Rows are points. A path goes straight from each point to the next, and from the last back to the first. The post is the endless flat space through its rows: a point in 2 columns, a line in 3, a plane in 4, and so on, so that a path can go around it. How many times does the path go around the post? Going back the other way cancels.
In the rows, zero is written as 128.

Post (2 x 3):
[[138 124 167]
 [126 129 100]]
Path:
[[156 156 143]
 [171 109  88]
 [184  78 144]
 [180 130  87]
 [146  93  92]
 [126 114 130]
 [ 85 141 209]
 [134 139 168]
 [183 141 155]
 [160 108  96]
 [161 121 137]
 [152 146 112]
 [134 148 133]
 [171 120 159]
 [157 109 161]
 [103  90  66]
 [109 131 204]
 [ 84 171 139]]
Times around: 2

Post, 10 rows:
[[110 113 106 135 129 192 156 117 145 188 164]
 [127 100  98 144 101  71 110 175  61 145 114]
 [170 170 115 104 139 170 139 159 101  98 111]
 [164 150 117 132 194 133 114 132 170 142 153]
 [107 156  87 103 154 181 101 116 198 149 154]
 [158 150 136 122 158 116 121 139 157 121  70]
 [173 112 146 134  79 113 128 153 130 103 149]
 [ 69 148 175 119 156 130 125 144 160 140 121]
 [123 167 133 162 102 104 141 144 123  95 126]
 [147 116  95 113 164 163 119 126 105 101 106]]
Path, 24 rows:
[[132 131 102 124 152 101 120 120 179 141 145]
 [121 183  87 143 176  70 116 132 163  94 101]
 [208 219 106 131  79 155 146 185 136  89 168]
 [ 75 156 113 139  87 178  85 159 138 141 111]
 [ 82 140  95 135 109 131  78 117 148 160 110]
 [138 168 140  92 190 199 157 112 135 131 100]
 [120 182 118 122 141 149 199 128 162 150 136]
 [137 170 157 132 194  90 157 130 206  64 143]
 [123 146  98 129  20  81 128 122 138 105 138]
 [123 166  88 102  95 205 128 141 123 172 233]
 [142 147 183 160 131 132 151 143 115  93 112]
 [170 139  99  99 118 159  88 152 170 103  92]
 [100  99 117 170 128 110 165 141 116 179 130]
 [114 165 129 129 156  97 141 150 146 127  84]
 [136 130 114 129 146 143 137 136 176  91  72]
 [156  80 141 128 160 163 147 135 119 126  57]
 [177  77 136  99 206 143 162 154 100  83 117]
 [ 88 156  35  76 144 126 102 149 130 174 135]
 [141 173 111 114 188 120 109 128  98 106 130]
 [163 184  79 136 114 131  85 113 166 118  24]
 [ 99 186 132 103 120 179 105 137 140 127 173]
 [138 151 122 147 101 178 101 141  98 122  98]
 [138 132 138 117  73 178 117 184 124 128 172]
 [107 116  95 140 174 129 129 132 140  83 116]]
Times around: 1

Post, 17 rows:
[[180 131 135 141 121 154 119 169  99 172  67 108 107 108  81 127 114 141]
 [127 144 166  76 141 174 129 147 138 153 175 120 129 185 119 143 135 140]
 [132 155  61 136  71 146 101 115  50 191 120 135 122  90  90 158  79 155]
 [128 136  95 130 137 166 166 132  99 182 175 106 119 190  52 135 148  98]
 [139  91 139 145 109 145 123 104 174 143 139  56  97 160 170 170 160 106]
 [137 157  91  92 178 175 146 110 134 130 210 166 143  99 133 108  84 119]
 [141  98  76 135 149 106 128 137 115 137 151 119 115 136 109 134 160 170]
 [117 154 100 145 163  95 142  97 127 157 123 132 148 124 135 112 100 117]
 [104 143 144 126 127 170  91 120 135 129  90 199  96 103 117 151 172 122]
 [126 147 140 135 144 148  98 111 154 205 160 150 122 115 173 164 136  66]
 [153 131 149 129 111 101 135 174 156 129 128 113 115 125 159  77 162  87]
 [110 109 133 117 149 133 170 104 113 153 174 113 164 116 143 142 177 103]
 [181 148 177 144 139 107 151 132 109 130  99 159 137 123  93 166 185 102]
 [108 117  78 168 137 120 128 166 118 108  76 143  91 134  55 207 131 119]
 [155 104 191 136 149 128 109  89  83 146 154  91 145 120  85 161 171  75]
 [ 91 158  80 133 115 145 146  76 105 214 195  82 118  96  65 160 179 105]
 [106 108 165 193 169 166 103 112 100  95 117 149  97  82 139 192 128 158]]
Path (20 x 18):
[[185 190 139  81  67  72 129 174 116 201 101 112 120 127  64 128 133 147]
 [108 100 131 127 191 122 136  43  80 128 141  93 178  48  15 169 148 152]
 [153 172 116 133 134 141 115 137 120 191 168 125 158 169 124 138 112 119]
 [148 151  89 126 103 117 131 112 132 152 158  93 100 139 118 189 195 138]
 [156 136 122 144  75 146 120 125 114 168  70 113  74 124  80 174 131 111]
 [152  73 163 105 199 152 176 139 143 132 134 146 140 122  94 149 127  99]
 [118 120 113  94 130 186 196 132 118 165 120 107 183 123  82 160 108 103]
 [152 134  90 128  91 106 109 103 116 125 173 106 134 121 130 184 149 128]
 [111  99  93 128 163 165  62 127 127 158 110 153  76 162 168 170 183 132]
 [ 88 126 108  93 122 147  56 176 119 155 179  98  65  98 107 152  85 137]
 [131 121  99 103  99 113 149 177  98 183 158 101 110 148 124 107 107 110]
 [149 166 197 107 111 133 147 162  61 214  57 189 159 124 101 171 125 145]
 [131 111  99 161  86 126 129  51  86 162 117 117 173  68 118 156 141 126]
 [145 163 119 155 136 130 103 148  76 187 130  80 135 128  70 145  83 108]
 [144 166 128 153 123 141 146  99  81 181 134  93 124 114 127 130 134 135]
 [170 134 125 113 127 186 134 134 147 133 147 129  82 102  97 138 135 110]
 [106 105 157 134 195 112 140  91 138 155 148 198 163 138 114 130 123  85]
 [115 169 114 166 113 188 120 116 129 113  80 114  89  50  74 194  99 150]
 [131  97  75 149 188 148 115 130  91 152 179  98 134 108 118  97 174 139]
 [123 108 126 102 161 183 111 104 115 163 167 104 118 134 149 191  92 110]]
Times around: 4
